Each row is a point. The points of each table are mixes of a few directions, plus a little noise. Count the directions of each table, and those that both share. Where both have some left over, give the other angles between the two spaces (their principal angles), to ten degrees, smallest first.

First (7 x 2):
[[-1.7  5.8]
 [ 0.6 -1.8]
 [-0.4  1.3]
 [ 2.2 -7.0]
 [ 0.4 -1.0]
 [-0.4  1.2]
 [-0.4  1.3]]
Second:
[[ 0.5 -1.6]
 [ 1.4 -4.6]
 [-0.3  0.9]
 [-1.6  5.3]]
Directions: first 1, second 1, shared 1

First:
[[ 1.4  2.5  3.6  2.6 -5.0 -1.1]
 [-1.7 -4.7 -2.4 -1.5  3.3  0.1]
 [ 1.8  3.0  3.8  2.8 -5.5 -1.2]
 [-1.7 -1.8 -4.8 -3.6  6.9  1.9]
 [-1.2 -3.3 -1.5 -0.8  1.8  0.0]
 [ 1.1  3.2  1.3  0.7 -1.5  0.1]
 [-1.1 -1.7 -2.3 -1.7  3.4  0.7]
 [ 1.4  3.1  2.5  1.5 -3.3 -0.3]]
Second:
[[-3.2  0.1  1.2  3.6  4.0  2.1]
 [ 2.1  0.1 -2.4 -2.4  0.1 -0.9]
 [-0.8 -2.2 -2.0  2.5  4.4 -0.1]
 [-2.6  4.4  2.0 -3.3  0.6  4.1]
 [-2.3 -2.0  0.7 -1.7  0.0  1.2]
 [ 3.2  0.8 -2.5  0.5  0.5 -1.9]
 [ 4.4 -1.1  0.8  1.8 -6.7 -4.6]
 [-1.4  4.8  3.5  2.4 -0.2  2.4]
 [ 0.8 -5.2 -1.6 -3.7 -2.8 -2.3]]
Directions: first 2, second 4, shared 2

First:
[[ 2.4  0.8  1.5 -0.6 -4.1 -1.3  3.9 -2.3 -0.8]
 [ 1.6  0.0 -2.2  0.0  0.9 -2.7  0.1  0.3  0.0]
 [-1.3  1.2 -4.2  0.0  6.3 -4.0 -2.2  3.2  0.8]
 [ 0.8 -2.1 -0.6  0.9 -1.5  1.5 -3.8 -0.6 -1.8]
 [ 2.5  0.3  3.9 -0.6 -7.1  1.0  1.2 -5.4  1.2]
 [ 2.9 -1.1 -0.3  0.3 -2.9 -0.7  2.5 -0.4 -3.3]
 [-0.2  0.7  1.0 -0.2 -0.7 -0.1  0.6 -0.7  0.4]
 [-5.3  0.2  0.7  0.7  3.7  3.7 -5.3  3.4 -1.7]
 [ 3.1 -4.9 -4.6  1.3  1.9  0.7 -2.2  0.7  1.8]
 [-6.5  5.1  4.7 -1.8  3.6  1.5  5.1  1.9  3.3]]
Second:
[[-2.5 -0.1  2.9  0.4 -1.4  4.0  3.2  3.2 -7.8]
 [-2.1 -0.1  2.4  0.4 -1.1  3.3  2.7  2.7 -6.4]
 [ 1.1  0.1 -1.3 -0.2  0.6 -1.8 -1.4 -1.5  3.6]
 [-1.3 -0.1  1.5  0.2 -0.7  2.1  1.6  1.7 -4.0]
 [ 0.0  0.0  0.0  0.0  0.0  0.0  0.0  0.0  0.0]
 [ 2.7  0.1 -3.1 -0.4  1.5 -4.3 -3.4 -3.6  8.3]
 [ 2.1  0.1 -2.4 -0.4  1.1 -3.2 -2.5 -2.5  6.3]]
Directions: first 5, second 1, shared 1

First:
[[ -0.5  -0.4  -0.1   0.5   1.0   0.7   0.5  -0.6  -0.5  -1.1  -0.2   0.4]
 [ -0.2   0.0   1.0  -1.4   0.8   0.4   0.7   0.0   0.2   1.2   0.1   0.2]
 [  0.6   0.6  -0.2  -0.2  -1.5  -0.9  -0.7   0.7   0.5   0.9   0.1  -0.5]
 [  0.1   0.0   0.9  -1.2   0.4   0.1   0.6   0.1   0.2   1.2   0.2   0.1]
 [ -1.1  -1.0   2.6  -2.9   3.9   2.0   2.9  -1.2  -0.3   1.8   0.3   1.3]
 [  0.3   0.5 -10.4  13.2  -6.8  -2.7  -7.0   0.9  -1.8 -12.4  -1.8  -2.3]
 [  1.2   1.1   2.5  -3.7  -1.4  -1.2   0.1   1.1   1.5   5.0   0.9  -0.5]
 [ -2.3  -2.2   3.2  -3.0   7.2   4.1   4.8  -2.6  -1.4   0.4   0.0   2.4]
 [  1.0   0.9   1.4  -2.5  -1.5  -1.2  -0.4   1.0   1.2   3.6   0.6  -0.5]
 [  0.6   0.6  -1.2   1.3  -2.0  -1.2  -1.5   0.8   0.2  -0.6  -0.2  -0.7]]
Second (10 x 12):
[[-2.6  3.7  0.0 -2.1 -2.2 -0.2  1.8 -2.1 -3.0 -0.7 -0.6 -1.3]
 [-1.3  4.5 -1.3 -1.0 -4.7 -0.6  2.0 -6.4 -0.9 -1.9  1.5  2.2]
 [ 3.6 -3.6  2.1  0.9  5.7  1.4  0.1  7.5  0.8  2.6 -0.5 -2.2]
 [-0.2 -1.9  0.0  0.5  1.0 -0.1 -1.5  1.4  0.6  0.5 -0.7 -0.5]
 [ 3.0  0.8 -0.8  1.2 -1.6  0.1  1.7 -3.2  2.2 -0.6  2.9  3.6]
 [ 0.0 -1.1  1.3 -0.8  2.9  0.6  0.3  4.4 -1.2  1.6 -1.3 -3.1]
 [ 0.6  0.0 -1.2  1.0 -2.3 -0.5 -0.5 -3.6  1.8 -1.1  1.6  3.1]
 [ 5.0 -3.5 -1.3  3.8  0.3  0.3 -1.3 -1.5  5.8 -0.1  3.5  5.4]
 [-1.7  3.9  2.7 -3.8  2.1  1.0  4.2  4.8 -6.0  1.7 -2.1 -6.4]
 [-6.4 -2.9 -1.6  0.4 -1.6 -2.0 -6.8 -1.3  0.4 -1.4 -3.9 -1.1]]
Directions: first 2, second 3, shared 0; angles 60, 90

First, 9 rows:
[[-4.6 -1.5 -4.3 -2.0  2.2 -2.9 -0.7  3.8  0.1 -1.2  1.4 -4.5  0.9  0.9
   2.4  5.9 -5.6 -0.2]
 [-0.1  6.0 -0.2 -3.1  0.4  2.9  1.0 -3.5 -5.1 -0.1 -3.0  3.3  0.2  1.8
  -3.2  0.9 -0.5  4.5]
 [ 3.5 -2.6  2.8  3.4 -1.4  0.6  0.0 -0.9  3.0  0.8  0.0  1.5 -0.3 -2.1
   0.1 -5.2  4.4 -2.4]
 [-1.5 -3.9 -2.8  2.9  1.6 -2.8  0.7  3.7  4.0 -1.7  2.9 -3.0  1.5 -1.6
   1.7  1.1 -4.2 -3.5]
 [ 3.4 -0.4  2.2  5.7 -1.4  1.0  3.2 -0.2  4.2 -1.1  3.8  3.3  1.7 -1.5
  -3.2 -5.0 -1.8 -3.8]
 [ 3.7  1.1  8.2 -0.6 -5.5  2.5 -1.0 -2.5 -0.5  3.9  2.0  2.7 -2.7  3.0
  -1.3 -2.6  6.0 -0.1]
 [-1.3  3.8 -2.6 -2.6  1.9  1.2  0.5 -1.8 -3.9 -1.1 -3.4  1.3  0.6  0.4
  -1.3  1.6 -1.1  3.5]
 [-2.6 -1.4 -2.8 -0.9  1.5 -2.0 -0.7  2.1  0.3 -0.7  0.3 -2.8  0.4 -0.1
   1.9  3.0 -2.4 -0.2]
 [-0.6 -1.3 -0.4 -2.8  0.8 -0.4 -2.8 -0.8 -2.1  1.4 -4.1 -1.6 -1.8 -0.7
   3.0  0.5  4.9  2.0]]
Second (9 x 18):
[[ 3.0  2.0  2.0 -3.7 -1.9  1.9  0.9 -2.9 -2.0  5.0 -3.6  0.6 -1.7  3.1
  -0.9  1.5  7.1  3.1]
 [-2.3 -3.8 -1.9  1.6  1.5 -2.7 -1.6  3.1  2.3 -2.0  1.6 -2.9  0.4 -2.2
   2.9  0.2 -2.6 -2.4]
 [ 2.8  1.8  2.5 -2.5 -2.3  1.9  1.1 -2.3 -1.3  4.3 -1.7  0.9 -1.4  3.0
  -1.4  1.0  5.4  1.9]
 [-1.0  1.7 -1.3  0.8  1.3  0.5  0.2 -0.6 -1.2 -2.5 -0.5  1.4  0.9 -1.2
  -1.0 -1.1 -2.7  0.7]
 [-1.9 -1.9 -0.6  3.2  0.5 -1.5 -0.5  2.5  2.2 -3.5  4.0 -0.5  1.2 -1.7
   0.5 -1.3 -5.4 -3.0]
 [ 3.3 -0.4  3.0 -3.1 -3.0  0.8  0.5 -1.4  0.3  6.4 -1.6 -1.2 -2.3  3.6
   0.6  2.2  7.9  1.2]
 [-4.4 -1.4 -4.8  3.0  4.4 -2.3 -1.4  2.5  0.3 -6.8  0.6 -0.6  2.5 -4.8
   1.5 -1.6 -7.8 -1.5]
 [-3.0  0.8 -3.6  1.8  3.4 -0.6 -0.6  0.7 -1.1 -5.5 -0.5  1.0  1.9 -3.5
  -0.1 -1.7 -6.0  0.0]
 [ 3.5  1.4  4.8 -0.8 -4.1  2.0  1.7 -1.5  0.5  4.4  1.9  1.4 -1.4  3.8
  -2.3  0.5  4.0  0.0]]
Directions: first 4, second 3, shared 2; angles 30
